Rows are points. Each copy is the shape, with its points in the same order, turned, moved and blurred by noise. Say if it was mirrored as well.

Shape:
[[-20.7 -17.7]
 [  3.3   2.3]
 [-15.3  40.3]
 [-21.8   0.0]
 [ -1.4 -12.0]
 [  9.2 -17.6]
 [ 31.0  -1.1]
 [ 16.6  37.3]]
Copy 1, 8 rows:
[[-29.4   5.6]
 [ -0.7  -2.3]
 [ -2.7 -44.4]
 [-22.8  -8.5]
 [-10.8   8.2]
 [ -1.7  17.2]
 [ 21.5  12.0]
 [ 25.0 -27.3]]
Copy 1 is: mirrored
Copy 2 (8 x 2):
[[ 15.5  15.9]
 [ -9.7   2.0]
 [-40.7  33.2]
 [  0.8  24.2]
 [  3.3   1.2]
 [  5.5 -10.6]
 [-20.5 -25.0]
 [-49.6   2.8]]
Copy 2 is: mirrored

Shape, 9 rows:
[[ 45.3  50.0  -2.3]
 [ 11.7  25.5  -4.1]
 [  5.5 -15.1 -20.9]
 [ 20.5 -10.2 -21.9]
 [-17.5  -5.1 -16.4]
 [-20.5  14.4  24.3]
 [-13.7  -7.7  11.8]
 [  7.1 -15.4 -17.6]
 [ -7.3   7.5   9.8]]
Copy 1 (9 x 3):
[[-63.0  -9.4  41.6]
 [-31.1   0.6  12.9]
 [  9.9 -17.5   6.6]
 [  0.2 -21.6  21.6]
 [  0.4 -10.5 -19.7]
 [-15.6  33.9 -13.2]
 [  1.9  20.9  -3.7]
 [  5.8 -11.5   5.9]
 [-14.8  19.7  -2.7]]
Copy 1 is: mirrored
Copy 2, 9 rows:
[[-53.5 -22.1 -18.8]
 [-21.1   0.6 -17.8]
 [ 22.9  -9.6 -25.0]
 [ 14.7 -20.7 -27.1]
 [ 22.3  15.9 -25.3]
 [ -5.3  34.6   6.3]
 [ 15.7  18.8   2.7]
 [ 23.2  -9.3 -21.5]
 [  0.8  15.6  -2.4]]
Copy 2 is: mirrored

Shape (11 x 6):
[[-49.6   8.4  65.2   3.7  34.7  -8.7]
 [ -4.2 -14.7   0.6  45.6 -21.9   0.0]
 [ 10.8   9.9 -17.5 -13.1 -12.6  13.0]
 [ -4.9   8.8  -4.9  18.9 -18.1 -11.7]
 [-33.4 -38.4 -11.3  20.0  21.2 -12.1]
 [ 12.3  12.3  15.0  21.5  -9.3  -8.6]
 [  0.7   7.0  -9.9  13.1 -12.4  -8.4]
 [ 16.1   9.4  -7.6   8.9 -18.8  10.4]
 [ 16.4   3.3  10.7   6.3  12.1  35.0]
 [ -1.6 -22.5  22.5   0.6  -2.5 -11.0]
 [-22.3  -5.7 -10.8  -1.6 -29.9  48.0]]
Copy 1 (11 x 6):
[[-21.8  33.8  28.3  -0.7 -70.3 -18.9]
 [ -1.5  29.7 -23.3 -35.5  12.1 -11.0]
 [  0.8 -18.0  -7.4  12.3  25.6  -9.1]
 [ -5.2  -4.9 -21.5 -25.2   4.7  -4.4]
 [ -8.0  41.8 -23.5   1.0  -6.5  27.1]
 [-17.0  -1.7   6.1 -35.2  -0.2 -10.8]
 [ -8.4 -12.0 -15.5 -19.3  11.2   0.2]
 [ -5.2 -17.8  -6.1 -13.9  27.8 -16.9]
 [-25.4  15.9  11.4  13.0  22.6 -32.1]
 [  5.2  24.2  18.5 -12.0  -2.7   1.5]
 [ 14.6  11.3 -23.5  23.6  26.1 -48.3]]
Copy 1 is: mirrored
Copy 2 (11 x 6):
[[-23.8 -74.9  -2.0 -34.3   2.7  15.9]
 [ 13.5  -6.8  41.3  27.5  -1.9  -1.7]
 [ -1.3  30.6  -9.1   3.6   3.0 -10.8]
 [  4.2  -6.0   5.4  26.4   2.2  -3.0]
 [ 34.2 -31.6  25.9 -12.3   7.1 -34.2]
 [ -4.0  -6.6   8.5  20.6  16.4  16.0]
 [  5.4   1.8   2.7  20.7   5.8  -8.5]
 [ -2.0  22.4   5.7  16.0   4.1   1.1]
 [-19.1  17.2  19.0 -19.9  16.5   4.2]
 [ 21.7 -13.6   7.9 -11.3   3.3  17.3]
 [-11.4  23.6  20.2  -5.8 -42.0 -18.3]]
Copy 2 is: mirrored
Copy 3 (11 x 6):
[[ -9.4 -69.0  -7.4 -57.8 -32.0 -18.3]
 [ -6.1   3.9   2.6 -24.4   6.8  46.6]
 [  3.1   3.2 -20.1  18.4  10.3   0.3]
 [-12.1   6.1  -3.2  -5.7 -11.2  20.6]
 [  9.7   5.3  16.2 -55.0  20.5  -8.2]
 [ -4.9 -17.6   5.9   1.9 -15.5  26.4]
 [ -9.5   6.3  -2.6   0.3  -6.8  11.6]
 [ -5.0  -3.0 -15.9  11.8   3.0  19.8]
 [  3.2 -39.1 -12.2  12.1  22.3  12.8]
 [ 24.3 -14.4  -4.2 -23.4 -10.2  13.5]
 [ -9.7   0.7 -56.7  -7.3  26.0  16.5]]
Copy 3 is: mirrored

Shape, 15 rows:
[[-11.4   8.0  15.1  -5.1  -8.2  10.7 -40.8  42.0  41.5]
 [ -7.7 -36.7  25.5  12.5   7.3  11.6  -8.5  12.8  20.3]
 [-21.0  26.8  -8.1  25.4   4.6  -4.3   1.7 -14.5 -10.1]
 [ 10.7  12.6  17.9  -9.2  16.4  -0.6 -29.1  -8.0 -12.4]
 [ 10.5  12.6   3.6 -17.7 -14.6 -18.4 -21.9 -34.2  19.5]
 [ 22.1  -7.9  12.0  -9.7  -3.3  17.7 -17.3   7.7  21.8]
 [-17.5 -40.9 -11.4   3.7   6.9  28.8  30.9   2.2 -17.9]
 [ 29.5  22.4  10.9  10.6 -43.3  42.3  -9.2   2.1 -12.1]
 [-20.8  -8.6  20.2  31.0   1.8 -26.9 -18.5  29.8  -1.8]
 [-24.2 -21.4   4.8  20.9 -32.0 -13.5   0.4   8.7 -19.5]
 [-21.5  35.7  20.5  19.2 -15.3  16.6  31.9  25.9  -7.6]
 [  2.5  31.3  -7.8  15.6 -13.4  13.1  18.1  25.3  -6.1]
 [-21.4  33.1  11.2 -21.3 -24.3  13.5   4.0  13.2 -24.8]
 [-21.1  25.8  15.5  16.0  19.9  13.2 -20.2  28.7  35.0]
 [-39.5 -19.8  -9.4 -12.3  29.1  -9.2   0.0  25.4 -19.2]]
Copy 1 (15 x 9):
[[ 43.8 -11.4  11.5   6.2 -23.3 -23.6  23.3  25.8   0.2]
 [ -3.7  -9.6  10.7  19.1 -29.0 -31.8  -8.2  -9.9  -2.9]
 [ -2.2  16.2   7.1  -6.8  -9.8  36.0 -23.8  16.1 -25.5]
 [  3.1 -13.4 -14.4  20.7   3.6  21.5  13.7  -1.5 -12.9]
 [-10.6  -9.2  19.1   9.5  39.6   9.4  14.7  17.9 -18.6]
 [  2.6 -10.5  13.3   0.9  -7.8 -10.0  27.8  -4.8   4.4]
 [-23.0  33.6  14.2  13.1 -27.6   3.3 -27.7 -27.8  31.3]
 [ -6.7 -34.8  26.5 -29.5 -19.3  40.1  21.3  -0.8  23.9]
 [ 36.9 -13.8   6.0   9.4 -20.8  -5.9 -35.9  -7.0 -25.8]
 [ 12.9  -7.2  30.5   3.0  -5.1  11.0 -48.8  -9.5   8.6]
 [  8.2   2.9  -9.2 -47.6 -27.1  16.2 -30.8  15.3  13.0]
 [ 16.1  15.5   5.8 -41.6 -17.5  27.2  -4.6  -1.9   4.9]
 [ 15.8   0.1 -11.6 -18.3   1.8  31.1 -14.9  20.1  33.5]
 [ 23.7   8.4  -9.5  -9.7 -38.8 -11.0   8.6  32.6 -21.1]
 [ 26.2  36.5 -17.0  31.9 -11.7  -1.4 -31.7  -9.3  11.4]]
Copy 1 is: only turned
Copy 2:
[[ -5.9 -11.2  -0.4 -10.5   6.8 -24.4 -46.1  34.2 -38.7]
 [ -9.5 -29.4   5.2  -7.4  20.7 -16.5 -19.8  -3.0  10.9]
 [ -6.5  12.7  12.5  -1.1 -41.0   4.1   3.7 -17.4 -16.1]
 [ -5.9  23.6  24.3   2.5  -7.6 -22.8   8.3  24.2   3.8]
 [ 11.8  11.3   9.2   6.2   7.0 -17.0  36.4  19.3 -37.4]
 [ -3.0   2.8  -8.7  13.3  24.5 -16.1 -11.4  22.2  -8.8]
 [ 17.0  -2.6  -7.3  -4.9   3.2  25.9 -12.4 -29.4  37.7]
 [-18.3  28.7  16.2  47.2  11.7  26.9 -21.1  10.5 -21.5]
 [-34.5 -26.6  19.4 -33.5 -14.0   0.0 -12.2   9.4  -6.9]
 [-11.8 -17.8  26.5 -21.4  -0.7  37.3   0.9  -5.1  -7.9]
 [-10.3 -16.0   6.3  26.0 -48.0  27.9 -30.5   7.2  -8.2]
 [-17.1  11.7 -11.6  16.6 -35.0  27.4 -23.6   7.5 -14.1]
 [ 19.9   7.6  23.4  13.8 -31.7  27.6 -16.5  29.7  -8.1]
 [-11.7 -10.1  -4.1  -2.9 -24.9 -35.7 -38.2  10.3 -24.2]
 [ 16.9  -4.8   1.2 -46.4 -23.8   3.6 -13.5   3.7  24.2]]
Copy 2 is: only turned
Copy 3:
[[  0.7  45.3  33.3  18.1  -3.7  27.6 -35.0 -14.6   0.3]
 [ -2.5   6.9  15.8  40.1 -13.6 -10.4 -30.7  21.8   9.6]
 [ 21.0  -4.2   1.3 -35.5 -10.1  -6.3   3.4   7.0  16.7]
 [-20.2  -9.8  31.8  -9.8  17.3   0.8  -0.4  -5.3   3.0]
 [-23.0   1.3  11.6   8.7  -1.4  12.4  22.9 -24.3  35.8]
 [ -8.4  13.2  13.4  30.8  23.2   8.7  -6.0  -6.6   6.5]
 [ 10.8  -8.2 -29.6  25.7  -9.1 -35.1  -5.9  24.0 -26.1]
 [ 13.7 -12.0 -22.5   2.5  39.0  42.3 -20.6  -7.4   5.6]
 [-10.5  13.4  20.0 -12.7 -17.5 -11.4 -51.5  14.4  22.5]
 [-10.4  -9.2 -25.2  -7.9 -26.4  -2.6 -38.3  12.1  14.9]
 [ 46.4  -9.8  -4.5 -16.5  -1.1  -9.2 -39.5 -25.3  -0.7]
 [ 26.3   8.1 -14.3 -17.5  21.9  -7.9 -25.5 -14.0   0.6]
 [  8.7 -13.1  -8.2 -21.0  -3.0  11.7 -19.6 -37.1 -22.0]
 [ 31.5  34.5  46.4   1.1  -9.0   4.3 -24.9  -2.5   5.5]
 [-14.6  15.0   8.8  -9.6 -29.5 -38.4 -15.3   5.8 -30.8]]
Copy 3 is: mirrored
